Each row is a point. The window is the flat piece filled in between its corners: a triangle in 3 columns, a solid with four corners in 4, and so on. A path goes straight from each point to the next, and from the last back to the first. After which points does the path pass through the window?

Window, 4 rows:
[[  5 -21   9 -24]
 [ -9  30  19  24]
 [ 15 -16 -33 -18]
 [-30   3   4 -28]]
Path:
(1): [-23   2  16  -4]
(2): [ -7  21   6 -40]
(3): [ 5 38 16  4]
(4): [-26   1  29  20]
(5): [-15  11  13  24]
(6): [-1 26 16  6]
(7): [  8   1  -3 -60]
(8): [-21 -36 -25  -8]
(9): [-33  -6   1  -1]
(10): [ -3  23  13 -33]
(11): [  3  -2  10 -26]
(12): [-11 -28   4   2]
(13): [-12 -46 -24 -20]
(14): [ 17   0 -12 -52]
(15): [ 5 45 13  0]
(16): [-1 -4 -1 20]
Through the window after points: 5, 9, 11

Window (8 x 8):
[[-10   2 -49  -9 -18 -25  31  -6]
 [ 18  -2  -7  10  60   5  24 -26]
 [-16  25   1 -23 -29  -5 -36  10]
 [ -9  25  44 -27 -20  30   0  41]
 [ 30  20  35 -13 -34  45  -1  10]
 [ 11   0  11  39  26 -27  12  25]
 [  5 -19  22  -4  10 -34  -4 -16]
 [  1  33  19  15  16 -28  21   2]]
Path:
(1): [-29   8   8  27   0  27   6  -8]
(2): [ 24  18   2 -39  16 -12   0  -5]
(3): [ 44  13   1 -26  42 -21  19   2]
(4): [ -3   9   4  17  25   2  13 -12]
(5): [-22  15   8  23 -13  -8  28  -5]
(6): [ 10  16 -17  -6  10  -3  16  13]
(7): [ 31  25 -14 -22  13 -10  18  17]
(8): [-14   6   1  25   5   8  18   0]
(9): [-4 11 21  4 -1 25 12  2]
(10): [ 24  16  15 -14   7   7   5   8]
(11): [ 46  11  22 -23  12 -18 -10  36]
(12): [ 4 17 37  3  5 24 -3 -5]
(13): [-17  22  15  21 -25  16  15 -11]
(14): [ 24   1 -31 -50  -7 -22   1  25]
(15): [ 20   3  -6   6  12 -24  16  18]
(16): [-33  12  13  35   1  -5   8   4]
Through the window after points: 3, 9, 13, 15

Window (11 x 11):
[[  4  31  -8 -35 -45  -7 -17   1 -11  -2   9]
 [ 12  16   5 -20  -1 -26  -2   2  15  23  -4]
 [ 35  37   5 -18  15   7 -18  21 -18   6 -15]
 [  6  10  21 -49  17  20 -21   6  22 -23  44]
 [-33  -6   1  33 -11  54  12  30  11   6  -5]
 [ 21  25   5  29  27  54  11 -16  25  -8  36]
 [-34 -18   6  56 -25  34 -28  11  25 -32 -14]
 [-60   9 -15  46  10  36  -8  -4   3 -13 -15]
 [ 23  19  -8 -46 -10 -30  12  20  -3 -33  11]
 [-20  -4  33  38   7  33   3  -5 -14 -10  18]
 [ 24 -13 -25 -46 -16 -11 -11  -3 -19   0 -12]]
Path:
(1): [ 12  13 -16 -13   1  -2 -32  32 -19   2  25]
(2): [ 18   7  10 -23  -7  12  -1   1  10  -8   0]
(3): [ -1  13  23 -23 -30   8   2 -11  24 -12 -34]
(4): [  1   7  -7 -14  -5  -2 -18  17 -19  -1   2]
(5): [ -8  -5 -14  35   5  25 -28  29   5   5  35]
(6): [-30  14  22   6  -7  53  29 -16   0 -37 -27]
(7): [ -7   6  21 -22  -1  30   6   1  18 -14 -23]
(8): [ -3  -3  -4   7  -4  13 -18  10  -5  -9  30]
Through the window after points: 7
